Every row gives one point. Any point is a mix of the corners, with weights that add up to 1. It lies inside the corners' shape when no weight is negative. Say inside or outside, and name the corners with a negative weight.
(in the rows, 128 means zero)

Corners:
(1): [165 148 136]
(2): [158 102 118]
(3): [164 109 170]
(4): [  7 116 135]
Points:
[119 114 155] -> inside
[135 121 161] -> outside (2)
[ 99 130 136] -> inside
[108 121 132] -> inside
[184 117 138] -> outside (4)
[176 132 145] -> outside (4)
[111 129 140] -> inside
[130 116 127] -> inside

Corners:
(1): [249 120 131  78 197  91]
(2): [142 126 121  98 129 138]
(3): [153 140 122 124 144 124]
(4): [110 148 123 159  82 208]
(5): [132 103 133 132 121 111]
(6): [102 117 150 101 123 105]
(7): [103  97 137 132 131 132]
Points:
[144 120 129 115 134 136] -> inside
[150 103 136  98 151 105] -> outside (3, 4)
[136 123 128 115 133 138] -> outside (5)
[158 127 122 113 139 136] -> outside (6)
[153 128 128 121 129 135] -> outside (7)
[140 122 125 105 131 135] -> inside
[110 124 130 135 109 144] -> outside (1)
[147 128 128 127 123 141] -> outside (7)
[154 127 127 117 144 124] -> inside

Corners:
(1): [220 123 126 131  61 124 100 167 197 119 203]
(2): [130 146 109 124  94  86  49 190 158  81 132]
(3): [132 108  35  69  83 159  86 136 129 115 123]
(4): [156 144  85  73 172 165 157 209 150 170 161]
(5): [ 84 138 137 164 105 136 118 185 216  90 103]
(6): [124 160 149 142 120 186 210  87  69 118 128]
(7): [108 115 155 129 161 144 168  81  77 190  45]
(8): [119 184 172 146 120  88 245  51  85 179 129]
(9): [170  91 146  82 126  83 122 163 165 109 148]
(10): [107 104 170 111 122 140 150 110  85 170 167]
(11): [ 88 122  84 151 156 154  56 185 220  97 144]
(12): [110 135 106  95 118 176  44 157 193 129 127]
Points:
[134 135 135 114 132 135 137 139 133 145 145] -> outside (3, 5)
[129 125 102 100 120 148 123 147 137 138 133] -> inside
[125 127 144 128 127 133 131 142 142 133 145] -> outside (3)
[125 127 120 121 125 152 113 143 160 134 133] -> outside (2)
[126 139 124 115 118 136 126 143 153 131 142] -> outside (7)
[108 139 132 123 133 137 150 129 132 144 111] -> outside (1)
[136 138 135 123 123 107 160 133 136 150 140] -> outside (6, 12)
[135 122 133 122 118 130 134 142 137 135 139] -> outside (12)
[128 120 130 109 127 146 128 145 132 143 123] -> outside (8, 11)

Corners:
(1): [210 172 117 159 160 141  92 115 108 183 116 114  60  50]
(2): [143 140 106 157 151 160 158  26  93 153 138 116 102  99]
(3): [127  88 122 122 119  98 147 135 157 128 156 117 167 142]
(4): [114 113 161  76 138 117 131 129 146  96 111 152 175 172]
(5): [135 161  80 150 120 163 177  75 116 161 119 119 120 103]
(6): [113  91 193  92  95 153 140 156 175  98 135 124 161 165]
(7): [ 95  77 164  96 106  73 127 121 107  94 115 199 168 162]
(8): [164 152  85 159 149 157  69  96 157 185 116  97  55  99]
(9): [109 104 105 155 133 119 147  61  79 180 137  66 109 167]
(10): [ 55 104 145  67  95  90 132 180 149  66 165 156 162 170]
(11): [ 98 105 161  78 134  71 173 123 142  83  90 190 134 132]
(12): [131 105 173 109 100  71 167 148 133  33 129 157 156 183]
(13): [123 129 152 113 140  81 188  99 122 140 200 163 159 217]
(14): [195 107 132 177 150 202  91 155 146 156  81  92  88 115]
(15): [144 149 156 184 165 189  59 148 167 178 101 106 115  81]
Points:
[130 116 134 119 133 123 129 119 140 130 127 126 138 143] -> inside
[114 113 157  98 118  92 149 132 134  92 136 166 160 143] -> outside (8, 9, 14)
[121 114 144 113 132 108 145 123 138 117 123 146 135 140] -> inside
[133 113 149 122 129 131 137 138 143 126 125 123 136 148] -> outside (2, 7, 8)
[118 120 140 105 120 111 118 140 151 111 119 150 132 123] -> outside (2, 9, 13, 14)
[136 126 108 163 134 163  99 109 128 174 127  89 101 104] -> outside (4, 11, 12, 13)

Corners:
(1): [104 137 197 168 147 144 163  64 125 142 106 137 171 146 129 110  82 162
 129  59]
(2): [169  86 172 119 131  99 145  78 135 172 152 134 159 101 136 164  88 126
  90 150]
(3): [184 135 132 166  81 161 156 177 143 106 135  55 124 123 178 161  81 155
 144  87]
(4): [130 101 150 151  66 209 129 199 114 116 130 136  90 158 178 111 118 111
 130 165]
(5): [ 88 138 119 135 147 134 157  88 154 163  83  84 144 106 123 198  97 113
  20 113]
(6): [186  95 149 157 172 174 104 178 134 154 190  89  71 110 154 125 109 136
 182 135]
(7): [164 131 103 124 132 196 111 152 147 103 186  88 120  87 196 154 160  96
 162 135]
(8): [110 170 136 115 102  93  97 172  82 226  92 139 168 116  71 114 173 125
 143 157]
(9): [ 76 141 121  84  92 137 127 190 138 183 140 142 102  90 111  87 131 148
 115 127]
(10): [ 99 179 114 133  85 179 117 135  73 121 142  56  70 117 156  96 182 137
 128 142]
(11): [158 161 202 141 162 104 105  80 148 158  95 161 113 160 147 115  69 121
  75  90]
(12): [159 136 124 105 141 182 152 106 106 175 137  97 101 191 108 175 131  92
 174  77]
(13): [121 164 145  82  94  91  72 139  97 127 141 128 121  71  50 156 178 129
 110 161]
(14): [127 102 180 179 126 153 111 145 179 160 140  65  77 112 173 128 107 105
 174 130]
(15): [111 117 187  90 186 121 136 125 190 138  91 104 182 154 172 133  96 179
 103  93]
(16): [152 149 137  96 111 132  98 108 118 220  79 150 110  74  31 121 177 156
 146 177]
(17): [155  93 121 173 117 101 106  95 174 151 132 100 183 130 113 134 112 147
  67 112]
(18): [110 134  81 165 132 123 138 160 120  93 105 122  80 120 154 138 155 119
 154 135]
(19): [ 68 158  83 123 108 106  54 107  72 183 102 113 141 113  72 153 116 147
 158 142]
(20): [ 82 141 136 109 140 141 121 182 107 136 103  94 124 106  67  51 113 121
 147 177]
(21): [106 139 155  54  57 141  78 177  43 136  97 142 104  80 100  99 193 120
 144 103]
Points:
[134 139 141 125 118 136 121 127 119 144 125 123 123 118 132 136 128 134
 118 116] -> outside (14, 20)
[134 133 135 133 126 142 112 135 121 143 130 103 118 113 128 136 131 126
 133 134] -> outside (9)
[121 146 126 135 127 136 118 144 122 131 130 107 126 123 124 137 126 133
 124 125] -> outside (2, 14, 16, 21)
[134 141 142 128 107 158 127 148 108 157 123 102 112 117 125 123 121 129
 145 126] -> outside (13, 15, 17, 18)
